Each row is a point. Two turns around zero, p and q, are shown by what they do to some points. Where does a point land after both, in the order given? Backwards means that the second turn is done in reverse. Each puzzle has new turns, and all numbers are rounded.

Turn p:
[-0.36 -0.23 -0.10] => [-0.31 -0.08  0.30]
[0.08 0.40 0.06] => [ 0.08  0.31 -0.26]
[-0.08 -0.32  0.13] => [ 0.06 -0.17  0.31]
[-0.08 -0.02 -0.28] => [-0.26 -0.11 -0.09]
[0.16 0.35 0.03] => [ 0.11  0.23 -0.29]
[ 0.28 -0.18  0.15] => [ 0.31 -0.19  0.02]
Turn q:
[ 0.07  0.03 -0.20] => [ 0.08  0.02 -0.20]
[-0.08 -0.28  0.02] => [-0.25 -0.15 -0.03]
[0.19 0.05 0.48] => [ 0.15 -0.21  0.45]
[-0.18  0.19 -0.30] => [ 0.01  0.32 -0.23]
Where do these land?
p, then q backwards: [0.11 0.10 0.36] => [0.10 0.38 0.00]
q, then p: [ 0.16 -0.11  0.29] => [ 0.21 -0.11  0.26]
p, then q: [ 0.14 -0.08  0.08] => [ 0.06 -0.17 -0.03]
q, then p: [-0.12  0.12 -0.45] => [-0.29  0.03 -0.38]
q, then p backwards: [-0.29 -0.03 -0.28] => [-0.10  0.35 -0.18]

Turn p:
[-0.13  0.24  0.22 -0.48 -0.27 -0.14] => [-0.06  0.45  0.39 -0.27  0.07 -0.09]
[ 0.00  0.14 -0.27  0.24  0.07 -0.02] => [ 0.03  0.01 -0.27  0.25  0.07 -0.12]
[ 0.27  0.17 -0.07  0.19  0.49  0.05] => [ 0.02 -0.30  0.05  0.50  0.21  0.03]
[-0.21 -0.22 -0.10 -0.10 -0.08  0.04] => [ 0.10  0.04 -0.15 -0.27  0.02  0.10]
[-0.11  0.06 -0.09 -0.07 -0.25  0.24] => [ 0.08  0.30 -0.10 -0.04 -0.15  0.15]
[ 0.24  0.07 -0.23  0.00  0.00  0.01] => [ 0.24  0.00 -0.01  0.20 -0.04 -0.12]
[-0.06 -0.46  0.55  0.23  0.03 -0.18] => [-0.42 -0.49  0.09 -0.37 -0.19  0.05]
Turn q:
[ 0.15 -0.19  0.16  0.04  0.01  0.41] => [-0.21  0.04  0.25  0.18 -0.20  0.27]
[ 0.23  0.01 -0.15  0.29 -0.31 -0.10] => [-0.14 -0.17 -0.14  0.36  0.04 -0.26]
[ 0.23  0.35 -0.13 -0.37  0.15  0.05] => [ 0.50  0.22  0.15  0.07 -0.14 -0.10]
[ 0.00  0.19  0.07 -0.13 -0.18 -0.37] => [ 0.07  0.04 -0.10 -0.17  0.00 -0.42]
[-0.44  0.23  0.32  0.08  0.10  0.00] => [-0.17  0.36  0.02 -0.33  0.31  0.04]
[-0.15 -0.16  0.04  0.20  0.20 -0.19] => [-0.09 -0.22  0.00 -0.18  0.26  0.08]
[-0.02 -0.43 -0.32 -0.11  0.04  0.22] => [ 0.05 -0.26 -0.18  0.09 -0.26  0.42]
Where do these land?
p, then q: [-0.13  0.20  0.34  0.02  0.16 -0.07] => [-0.13  0.17  0.01 -0.28  0.19  0.20]
p, then q: [-0.02 -0.30 -0.28  0.02 -0.15 -0.19] => [ 0.27 -0.25 -0.10  0.03 -0.24 -0.16]
q, then p: [ 0.03  0.04 -0.10 -0.12 -0.24  0.20] => [-0.04  0.19 -0.18  0.12 -0.15 -0.13]
q, then p: [-0.24 -0.23 -0.10 -0.18 -0.05  0.14] => [ 0.24  0.26 -0.10 -0.01 -0.12  0.16]
p, then q: [-0.01  0.31 -0.37  0.04 -0.37 -0.37] => [ 0.33 -0.09 -0.16 -0.04  0.30 -0.52]
q, then p: [ 0.36  0.40  0.29 -0.18  0.22 -0.13] => [-0.32 -0.13  0.52  0.04 -0.04 -0.27]
q, then p: [ 0.12 -0.09  0.26  0.27  0.04  0.12] => [-0.33 -0.05 -0.04 -0.14  0.08  0.20]
p, then q: [-0.11 -0.34 -0.03  0.13  0.38  0.29] => [-0.03 -0.15  0.02  0.21 -0.21  0.51]

Turn p:
[-0.11  0.11  0.09  0.42  0.00 -0.26 -0.06  0.10] => [ 0.08 -0.01 -0.38  0.23 -0.23  0.03  0.18 -0.06]
[ 0.09 -0.22 -0.41  0.06 -0.25 -0.14  0.15 -0.02] => [-0.10 -0.36  0.05 -0.29 -0.07  0.16  0.20 -0.19]
[ 0.06 -0.03 -0.26 -0.17 -0.09  0.23  0.02  0.23] => [-0.06 -0.08  0.20 -0.29 -0.11  0.10 -0.06  0.24]
[-0.27  0.09  0.36  0.51 -0.43  0.00 -0.09 -0.14] => [ 0.37 -0.02 -0.09  0.42 -0.47  0.02 -0.07 -0.37]
[ 0.02  0.02 -0.20 -0.27 -0.14 -0.17 -0.08  0.05] => [-0.31 -0.04  0.21 -0.06 -0.04  0.02  0.16  0.01]
[ 0.10  0.14 -0.12 -0.39  0.24  0.14  0.26 -0.04] => [-0.02  0.13  0.24 -0.15  0.41  0.13  0.03  0.24]
[ 0.04  0.21  0.48  0.04  0.73  0.24 -0.36 -0.37] => [ 0.13  0.76 -0.35  0.15  0.39 -0.33 -0.37 -0.02]
[ 0.26 -0.10  0.07 -0.15 -0.05  0.00  0.09  0.12] => [ 0.04 -0.15  0.14 -0.09  0.09 -0.22  0.08  0.13]
[-0.19 -0.21  0.00 -0.06  0.00 -0.05  0.07  0.07] => [-0.12 -0.21 -0.02  0.09  0.04  0.08 -0.14  0.02]
Turn q:
[ 0.03 -0.21 -0.05 -0.01  0.24 -0.24 -0.16  0.05] => [-0.10 -0.12 -0.16 -0.27  0.08 -0.04 -0.23  0.11]
[-0.27  0.18  0.46 -0.41 -0.43 -0.19 -0.04  0.09] => [ 0.10  0.24  0.45  0.08 -0.37 -0.53 -0.06  0.12]
[ 0.52 -0.09  0.04 -0.08 -0.14  0.45  0.08 -0.07] => [ 0.00 -0.12 -0.28  0.24 -0.33  0.12  0.16 -0.46]
[-0.14  0.07 -0.22  0.03  0.12 -0.06 -0.41  0.13] => [-0.31  0.29 -0.12 -0.14  0.17  0.02 -0.11  0.15]
[ 0.35 -0.20 -0.13  0.28 -0.22  0.26 -0.05  0.02] => [ 0.01 -0.05 -0.43  0.32  0.09  0.02  0.06 -0.28]
[-0.32  0.19  0.00  0.09  0.35 -0.21 -0.03  0.32] => [ 0.14  0.27  0.06 -0.34  0.13  0.15 -0.09  0.39]
[-0.20  0.27 -0.05  0.01  0.08 -0.44  0.15  0.03] => [ 0.11  0.00  0.22 -0.28  0.18 -0.14  0.19  0.33]
[-0.25 -0.02 -0.23 -0.12  0.12 -0.08  0.28 -0.06] => [-0.05 -0.22  0.20  0.01  0.04  0.18  0.08  0.32]
[ 0.04 -0.25  0.11  0.14 -0.09  0.22 -0.12  0.03] => [ 0.04  0.04 -0.16  0.22  0.01  0.02 -0.24 -0.18]
[ 0.23  0.05  0.08  0.07 -0.03  0.30  0.30 -0.52] => [ 0.07 -0.32  0.20  0.16  0.00  0.20  0.23 -0.50]
Where do these land?
p, then q backwards: [ 0.02  0.33 -0.19 -0.41  0.13 -0.49 -0.35 -0.27] => [-0.03  0.50 -0.38 -0.06 -0.24  0.17 -0.48 -0.23]
q, then p: [-0.17 -0.17 -0.15 -0.13  0.20 -0.11  0.19  0.39] => [-0.09 -0.16  0.08 -0.20 -0.32 -0.08 -0.04  0.38]
q, then p: [ 0.14  0.14 -0.27  0.16 -0.14  0.25 -0.35  0.03] => [ 0.06  0.24 -0.12  0.00  0.04  0.51  0.04 -0.07]
p, then q: [-0.31 -0.11 -0.15 -0.02 -0.12 -0.01  0.39  0.05] => [ 0.03 -0.02 -0.16  0.24 -0.08  0.26 -0.31 -0.20]
p, then q: [ 0.21 -0.21  0.08  0.33  0.02  0.08  0.06 -0.20] => [-0.27 -0.33 -0.12 -0.15  0.00 -0.09  0.11 -0.13]
p, then q: [ 0.08 -0.03  0.18 -0.39 -0.04  0.08  0.36  0.19] => [ 0.36  0.06 -0.22 -0.22 -0.13  0.03 -0.34  0.01]
q, then p: [ 0.09  0.43  0.15 -0.16  0.12 -0.30 -0.01 -0.01] => [-0.06 -0.07  0.38  0.25  0.27 -0.05  0.19  0.14]
p, then q: [-0.12 -0.09  0.06  0.19  0.06  0.35 -0.09 -0.11] => [-0.32  0.15 -0.12 -0.05 -0.02 -0.13  0.07 -0.21]
q, then p: [ 0.05 -0.28  0.29  0.43 -0.22  0.15 -0.20 -0.06] => [-0.07  0.35 -0.35 -0.21  0.03 -0.12  0.15 -0.36]

Turn p:
[-0.07  0.03 -0.29  0.31 -0.12  0.10 -0.14  0.03 -0.08 -0.11  0.05] => [-0.15  0.04 -0.11  0.13  0.02  0.18 -0.05 -0.35 -0.21 -0.02  0.03]
[-0.20 -0.23 -0.04  0.21 -0.08 -0.33 -0.33 -0.07 -0.30 -0.08 -0.11] => [ 0.01  0.04  0.11  0.40 -0.12 -0.05  0.27 -0.17 -0.33  0.25 -0.11]
[ 0.33 -0.19 -0.15 -0.08  0.23  0.19 -0.23 -0.29  0.11  0.29  0.36] => [ 0.05 -0.17  0.46  0.08  0.07  0.28 -0.39  0.06  0.03 -0.28 -0.23]
[ 0.39  0.31  0.19 -0.21 -0.14  0.32  0.00 -0.28  0.01 -0.30 -0.12] => [-0.14 -0.13 -0.17 -0.42 -0.17  0.40  0.07  0.13  0.30  0.07 -0.29]
[ 0.17  0.14  0.31  0.20  0.25 -0.14  0.00  0.18  0.22 -0.09 -0.18] => [ 0.20  0.16 -0.12 -0.17 -0.13 -0.06 -0.28  0.16 -0.01  0.39  0.07]
[-0.19 -0.36  0.29 -0.01  0.16 -0.12  0.31 -0.36 -0.14 -0.16 -0.25] => [ 0.05 -0.25 -0.27  0.39 -0.23 -0.18  0.16  0.45  0.05  0.07 -0.11]
[-0.14 -0.37 -0.17 -0.02  0.19 -0.15 -0.01  0.23 -0.19 -0.25 -0.03] => [ 0.18 -0.32 -0.03  0.13 -0.13 -0.27  0.08 -0.16 -0.34  0.00  0.09]
[-0.13  0.16  0.15 -0.05 -0.28  0.19 -0.30  0.27  0.44  0.18 -0.17] => [-0.22  0.11  0.10 -0.24  0.52 -0.02 -0.05 -0.07  0.15  0.39  0.11]
[-0.16  0.25 -0.26 -0.30  0.17 -0.25  0.26 -0.19  0.13 -0.17 -0.07] => [ 0.27  0.04 -0.26  0.00 -0.05 -0.29  0.07 -0.17  0.35 -0.21 -0.24]
[-0.24  0.03 -0.03 -0.04  0.15 -0.30  0.19  0.26 -0.02  0.29 -0.26] => [ 0.36  0.19 -0.03  0.15  0.13 -0.30  0.14  0.03  0.08  0.05  0.33]
[ 0.30 -0.04 -0.07  0.29 -0.44 -0.12  0.33  0.33 -0.19 -0.08  0.23] => [-0.37  0.16  0.06 -0.13 -0.47  0.00  0.03 -0.17 -0.11 -0.14  0.48]
[-0.04 -0.04  0.27 -0.04 -0.09  0.33 -0.35 -0.25 -0.02  0.21  0.45] => [-0.33  0.05  0.32 -0.04  0.29  0.25 -0.08  0.28 -0.21 -0.15 -0.33]
[-0.02  0.30 -0.20 -0.26 -0.01  0.28  0.26  0.17  0.03  0.29  0.12] => [ 0.08  0.09 -0.03 -0.28  0.30  0.07  0.02 -0.03  0.22 -0.43  0.23]
Turn q:
[-0.24  0.11  0.26  0.18 -0.06  0.52  0.15 -0.08 -0.09  0.03 -0.17] => [ 0.14  0.00  0.02  0.40 -0.18  0.24  0.10 -0.18 -0.30 -0.03 -0.32]
[ 0.19 -0.20  0.15 -0.04 -0.21 -0.27 -0.24 -0.20  0.06 -0.03  0.10] => [ 0.06  0.05 -0.17 -0.24 -0.06 -0.34 -0.05 -0.26  0.13  0.08  0.13]
[-0.18  0.22  0.57  0.08  0.27  0.37  0.25 -0.20 -0.41 -0.05 -0.26] => [ 0.01 -0.16 -0.18  0.70 -0.20  0.01 -0.12 -0.03 -0.58  0.00 -0.16]
[-0.14 -0.07  0.13  0.11 -0.12  0.40  0.25 -0.03 -0.31 -0.22  0.13] => [ 0.06 -0.02  0.06  0.12 -0.41  0.03  0.25  0.08 -0.38 -0.04 -0.20]
[-0.04  0.32 -0.11 -0.19 -0.04 -0.22  0.01  0.26  0.14  0.04  0.23] => [-0.20  0.09  0.23  0.08  0.12  0.01  0.14  0.15  0.30  0.17  0.26]
[ 0.08  0.05  0.10  0.24 -0.04  0.29  0.58 -0.14 -0.36 -0.12 -0.18] => [-0.14  0.15 -0.12  0.16 -0.08  0.05  0.18  0.12 -0.67 -0.11 -0.30]
[ 0.09 -0.19 -0.30 -0.31 -0.09 -0.27 -0.28 -0.49  0.29  0.12  0.04] => [ 0.21 -0.09 -0.28 -0.45  0.23  0.04  0.03 -0.29  0.21 -0.05  0.47]
[ 0.26 -0.09 -0.07 -0.08  0.16  0.07  0.12  0.46  0.31  0.07  0.17] => [-0.37 -0.14  0.47 -0.16  0.13  0.00 -0.04  0.00  0.18 -0.14 -0.10]
[ 0.28  0.13 -0.25 -0.06 -0.03  0.10 -0.17  0.39 -0.14  0.03 -0.01] => [-0.15  0.27  0.33 -0.13 -0.10  0.15 -0.28  0.16  0.08 -0.04  0.07]
[-0.14 -0.22 -0.19  0.02  0.20 -0.37 -0.32 -0.23  0.06  0.23  0.19] => [ 0.40 -0.16 -0.13 -0.17  0.24 -0.23 -0.06  0.09  0.31 -0.15  0.25]
[-0.14  0.00 -0.02 -0.14 -0.05 -0.11  0.11  0.67  0.04  0.19 -0.18] => [-0.12 -0.02  0.45  0.00  0.23  0.10 -0.16  0.21  0.11  0.42 -0.22]
[-0.13 -0.08 -0.13 -0.09  0.14 -0.30 -0.30 -0.17  0.18 -0.31 -0.11] => [ 0.02 -0.21 -0.42 -0.17 -0.03  0.05 -0.10  0.07  0.35  0.07  0.13]
[ 0.12  0.01 -0.14  0.28 -0.12 -0.21 -0.17 -0.23  0.24  0.02  0.05] => [ 0.06  0.22 -0.25 -0.15  0.13 -0.10  0.09 -0.14  0.29 -0.18 -0.01]
Where do these land?
q, then p backwards: [ 0.25 -0.06 -0.05  0.03  0.25 -0.39 -0.11 -0.35 -0.08 -0.25 -0.31] => [-0.22  0.14  0.07  0.22  0.14  0.33  0.41  0.14  0.26 -0.28  0.03]
q, then p: [ 0.01 -0.18  0.03 -0.04  0.20  0.42 -0.28 -0.15 -0.03 -0.23 -0.27] => [-0.32 -0.39  0.08  0.07  0.05  0.32  0.17 -0.24 -0.04  0.12 -0.12]
q, then p: [ 0.11 -0.27  0.30 -0.03  0.18 -0.03 -0.09  0.14 -0.18 -0.11 -0.26] => [ 0.06 -0.07  0.29  0.24  0.08  0.04  0.26 -0.16 -0.13  0.28 -0.05]
p, then q: [-0.22 -0.04  0.18 -0.08  0.02  0.16  0.10 -0.03  0.23 -0.19  0.32] => [ 0.09 -0.18 -0.12 -0.07  0.01  0.09 -0.20  0.32  0.19  0.27  0.03]
p, then q: [-0.18  0.27 -0.40  0.20  0.04  0.10  0.44  0.46  0.07  0.22  0.43] => [-0.15 -0.03 -0.33  0.06 -0.48 -0.08  0.20  0.29  0.32 -0.17  0.58]
p, then q: [ 0.08 -0.05  0.27  0.15 -0.14  0.15 -0.35  0.00  0.34 -0.29 -0.17] => [ 0.49 -0.13  0.21  0.07  0.31  0.16 -0.22 -0.10 -0.03  0.08  0.05]
p, then q: [-0.09  0.38 -0.27 -0.28 -0.32 -0.21  0.32  0.23 -0.27  0.11  0.18] => [-0.47 -0.06 -0.30  0.07 -0.06  0.01  0.53  0.06 -0.07  0.12  0.31]
q, then p: [-0.17  0.13 -0.32 -0.22 -0.02 -0.26  0.03  0.23  0.01  0.42  0.21] => [ 0.17  0.13  0.14 -0.33  0.02 -0.15 -0.39  0.40 -0.12 -0.07  0.07]
q, then p: [-0.21  0.18  0.41  0.13  0.23  0.26 -0.19 -0.06 -0.13  0.13 -0.25] => [-0.13  0.04  0.00  0.31 -0.15  0.44 -0.16 -0.17 -0.20  0.31  0.03]
q, then p backwards: [ 0.06 -0.15  0.13  0.23 -0.13  0.16 -0.26 -0.11 -0.05 -0.16  0.31] => [ 0.14  0.08 -0.17 -0.14  0.05 -0.38  0.25 -0.04 -0.11 -0.19  0.11]
q, then p: [ 0.02 -0.30 -0.09  0.08 -0.14 -0.25  0.08 -0.31 -0.04  0.02 -0.37] => [ 0.45 -0.18  0.15  0.01 -0.01  0.14  0.14 -0.24  0.14 -0.22 -0.06]
p, then q: [ 0.34  0.10 -0.18 -0.16 -0.18 -0.12  0.30 -0.05  0.12  0.33  0.18] => [-0.28 -0.12 -0.10  0.12 -0.23 -0.03  0.26 -0.33  0.34  0.12  0.02]
